Each row is a point. The last column is the point's height on a tilted bowl or saddle (a function of degree 2), plus a little noise. Count its main directions that bend up, bend down and stay straight.
In the rows, zero is written as 128.

Points (17 x 4):
[[107 120 143 137]
 [102  81  94 163]
 [ 99 101  91 157]
 [149 143 183 149]
 [109 150 105 144]
 [ 61 165  82 175]
 [  7 116  59 236]
 [154 116 151 149]
 [131  71 133 161]
 [ 94 117 117 145]
 [132 160  74 161]
 [174 155  64 183]
 [150 138 105 150]
 [ 50 106 124 166]
 [166 110 149 157]
 [127 157 150 138]
 [151 170 100 154]]
Directions: 3 up, 0 down, 0 straight

Points:
[[ 51  49 160  70  42]
 [106 133 118 156  99]
 [107 158 143 135 107]
 [ 49  63  60 205 218]
 [138  86 147 151 132]
 [111 118  84 133 113]
 [115  79  91 146 133]
 [165  88 121 119 104]
 [166 134  94 177  76]
 [163  64 144 130 142]
 [155 112 166 128 130]
 [ 47 133 103  66 127]
 [156 108 164 183 149]
 [107 219 102 201  54]
 [103  75 100  87 103]
 [100 126 224 187  74]
 [178 151 104 196  63]
 [118 127 124 163 104]
 [122 180 145 104 146]
 [169 123 127 112 104]
 [ 84 210 150 145 119]
 [141 130  72 101  90]
 [ 99  81 124 144 131]
 [128 115 117 167 102]
 [114 108  93 186  96]]
Directions: 2 up, 2 down, 0 straight

Points, 48 rows:
[[122 138 108 101 147 154 138]
 [105 130 140 121 127  98 153]
 [111 173 116 116 103  89 171]
 [156 101 124 162 108 175 138]
 [126 206 123  75 130 159 163]
 [ 79 102 202 124  81 185 211]
 [ 80 144  53 128 167 153 151]
 [145 126 191 159 150  95 165]
 [141 157 207  72 112 121 204]
 [134 173 149  84 133 139 156]
 [132 121 191  94  40 130 194]
 [181 141 143 189 100 136 140]
 [109 129 182  92 140 137 157]
 [111  84 171 105 136  53 198]
 [128 183  94 143  88 153 161]
 [ 98 155 145 146  88 126 160]
 [115 132 101 127 221 137 111]
 [171 199 109 212 143 124 177]
 [149 108 116  87 140 161 154]
 [128  20 123 185  80  92 107]
 [113 185 239 129 142 139 192]
 [169 148 114 149 119 153 141]
 [123 159 184 121 152 140 143]
 [121 118 149 100 193 135 124]
 [ 95 131 100 157 119  89 153]
 [156 132  92  56   7 133 202]
 [104 129 144 112 122 200 159]
 [100 143 190 157 195 158 125]
 [159 144 131 134 126 163 144]
 [119 171 127 163 144 111 145]
 [140 123 170 135 144 160 145]
 [ 77  96 118  98  36 197 210]
 [138  92 110  87 140 136 159]
 [130 112 136  92  89 103 162]
 [ 87 127 216 116  81 136 208]
 [157 139 107 133  88 175 147]
 [114  85 118 181  35 129  97]
 [154 109 120 141 107 171 139]
 [211 115  67 125 135 140 168]
 [133  90 176 135 119 109 154]
 [188 152 106 158 101 170 151]
 [ 95 126  95 167 148 117 146]
 [ 72 136 132 123 140 151 142]
 [119 107  28 137 118 167 170]
 [ 90 157 148 158 196 220 116]
 [112 189 107  87  95 153 180]
 [155 122 127 164  67  49 127]
 [ 78 101 142 120 105 192 176]]
Directions: 5 up, 1 down, 0 straight

Points (44 x 7):
[[158  68 107 142 119  74  89]
 [125  43 134 181 163  38  57]
 [122  94 197  34 179 169  77]
 [157 164 136 179  67 185  95]
 [117 171 101 167 178 133 118]
 [152  98 120  81 128 129 104]
 [ 69 133 104 149  95 123 117]
 [160 131  65 146  84 128  84]
 [144 183  90 114  75  88  72]
 [122 124 116 136 105 121 121]
 [122 153 162 147 126  90 117]
 [ 65 135 189 156  75 166 110]
 [177 117 181 189 163  96  76]
 [135  95  41 121 164 102 103]
 [109  96  93 183 169 132 115]
 [180 188 139 117 128 164 113]
 [127 157  66 150 101 182  94]
 [158  67 180 177 213 109  48]
 [188 105 111 177  48 145  63]
 [170 144 164 166  91 143 111]
 [126 108 165  96  49  94  90]
 [109  67  74 209 106 144  88]
 [124 123  55 156 133 142 112]
 [198 110  99 145  71 141  73]
 [185 108 155 227 169  59  26]
 [156 157 146 149  83  79  89]
 [176 117 104 121  98 208  85]
 [151 113  91 106 122 115 106]
 [186  59  94 193 197  72  39]
 [123  79 126 106 117 140 113]
 [131 109 164 118 183 139 114]
 [159 144  89 133 135 111 105]
 [115 131  78 156 212  98 104]
 [ 87 136 139 103 107 117 126]
 [175  91 104 141  95 130  93]
 [ 98 166 134 120 157 236 114]
 [ 82 155 129 141 134 116 131]
 [126 154 123 128 174  70 104]
 [100  88 153 156 169  59  92]
 [ 93 182 146 192 129 155 121]
 [ 48 119 107 194 120  81 102]
 [123 148 117 131 118 108 121]
 [198 128 105 150 148 114  84]
 [ 74 215 222 131  90 135 122]]
Directions: 0 up, 5 down, 1 straight

Points:
[[137 147 126 154 107 167  97 196 114]
 [115 200  97 131  72 145 109  80  83]
 [118 155 141  80 165 104 141 187 122]
 [113 181 153  98 141 202  77  22  24]
 [108  47 175 113 116 135  96 127  98]
 [209 131  76  91  79 174 150  84  59]
 [113 168 206 104  67  98 100  94  83]
 [170 120  98 109  99 193  71  80  67]
 [117 109 175 108 121 122 117 114 116]
 [113 115 105 124 108 102 120 186 127]
 [114 134 202  99 123 195 154 134 105]
 [120 139 141 139 148 157  71 162 111]
 [139 121 182 116  86 204 180 135 133]
 [169 168  86 117  91 113 106 109  91]
 [108 115 131  72 136 138 119 187 137]
 [202 121 177 128  89  97  68 148  74]
 [112 108 153  93 152 180 202 140  99]
 [ 93 121 132  75 123  67  72 177 137]
 [159 136 109 174  83 143 230  63 156]
 [121  98  16  35 112 104  92 131 123]
 [134  75 143  64 135 144 152 119 107]
 [145 139 167  85 152 118 105 177 120]
 [212 166  73 125 175  12 175 192  28]
 [ 55 146  64 128 140 101 115 154 121]
 [174  84  99 124 173 143 159 134 101]
 [137 102 179  69 104 166 120 149 110]
 [130 131 206 153 120 147 181  97 134]
 [125  88  88  72 210 132  94 116 145]
 [151 230 123 171 131 143  68 128  45]
 [149  60 139 128 115  97 128 107 117]
 [ 88 158  98 115 112 103 120  78 107]
 [208 119  82  96 118 127 117 141  90]
 [173 181 125 180 132 142 119 133  88]
 [ 83 101  91 126 119 130  81  84 104]
 [110 116 108 187 134 100 113 138 115]
 [188 119 168  86 200 148 184 144  67]
 [154  74 101 164 173 174 222 165  84]
 [104 170 125  98 134 116 111  95 108]
 [127 152 154 150  71 157 119  73 117]
 [133 153 142  60 155  28  86 143 125]
 [175  91 128  65  90 125  88  98 100]
 [114 199 171 172  79 143 118 135 107]
 [125 176  68 121 181  65 129 116 108]
 [ 51 190 111 103 108 148  71  93  74]
 [123  48 142 181 126 232 112 125  71]
 [196 137 162 145 147  91 107 146  92]
 [119 101 100  91 182 204 110 142 103]
 [134  94 211 147 174 160 123  99  82]
 [186 243 155 127 154  95  86  90  23]
 [ 37  94 215 137 135 206 116 154  65]
 [128 117 209 191 183 167  94 171  65]
 [135 109  88  31 143  66  99  75 135]
 [ 91  73  60 122 109 126  90 140 111]
 [ 84 189 125 164 106 152 155 160 122]
 [149 206 125 134 173 200  74 163  68]
 [117 170  75  90 120 113  70 157 129]
 [ 62 204 121 138 157 116  66 108  70]
 [ 50 167 154 102 140  95 125 143 102]
 [ 96 130 135 165 173  92 167 158 112]
 [145 135 159  92 131 101 104 156 119]
 [112 150  72 143 152  42 176 121  99]
 [142 112 106  98  66 120  60 147 101]
 [191 108  56 133 101 175 171  57  69]
 [111 117 129 121 127 129 178 126 126]
 [169 137 135 152  96 101 136 127 116]
 [123  83 132 239 101 107 106 129 102]
 [179 140 149 185 135 142  31 134  52]
 [ 93  92 105 211 170 183 151  84  90]
 [ 54 125 164 147  83 121 120 115 111]
 [160 144 144 119  58 110 115 152 106]
 [116 163  88 131  97  79 111 130 108]
 [ 65 114 118 120 156  70 130 117 120]
 [121 215 126 141 138 103 117 153  89]
 [136 153 130  88 134 175 116 108 102]
 [109 160 171 218 122 164 141  69 118]
 [150 179 161 105  94 114 113 111  99]
 [164 143 138  86  73 164 100  89  93]
 [ 46 151 185 218 189 178 181 152  75]]
Directions: 1 up, 6 down, 1 straight
